Each row is a point. Each copy is the shape, with its points in the same order, turned, moved and blurred by noise. Is it also mirrored, or only turned?

Shape (5 x 2):
[[ 20 -29]
 [-15 -32]
 [ -1  32]
 [ 45  88]
 [-31 -34]]
Copy 1 (5 x 2):
[[ -5 -50]
 [-36 -44]
 [ -3   8]
 [ 67  50]
 [-56 -36]]
Copy 1 is: only turned
Copy 2 (5 x 2):
[[ 16 -33]
 [-19 -37]
 [ -2  31]
 [ 44  84]
 [-35 -35]]
Copy 2 is: only turned
Copy 3 (5 x 2):
[[  7 -48]
 [-39 -34]
 [  4  22]
 [ 62  54]
 [-50 -30]]
Copy 3 is: only turned

Shape (8 x 3):
[[ -3   7   1]
 [-16  49 -44]
 [  4 -62  74]
 [ 27  22  57]
 [ 78  54  33]
 [ -3   7 -24]
 [-14 -63   3]
 [ 42  53  -9]]
Copy 1 (8 x 3):
[[ -6   7 -14]
 [-25  -6 -75]
 [ 21  37  77]
 [ 51  42  -8]
 [ 91  16 -47]
 [-11 -14 -27]
 [-24 -17  47]
 [ 42  -5 -60]]
Copy 1 is: only turned
Copy 2 (8 x 3):
[[-11  -5  -8]
 [ 27  47 -14]
 [-79 -84  -9]
 [-36 -30  45]
 [ 17 -37  78]
 [  7   1 -22]
 [-38 -49 -62]
 [ 27   2  38]]
Copy 2 is: only turned
Copy 3 (8 x 3):
[[ -6   6   5]
 [ -1  11 -63]
 [-13   9 102]
 [-53 -29  36]
 [-40 -84   3]
 [  8   3 -18]
 [ 27  36  58]
 [-13 -50 -27]]
Copy 3 is: mirrored
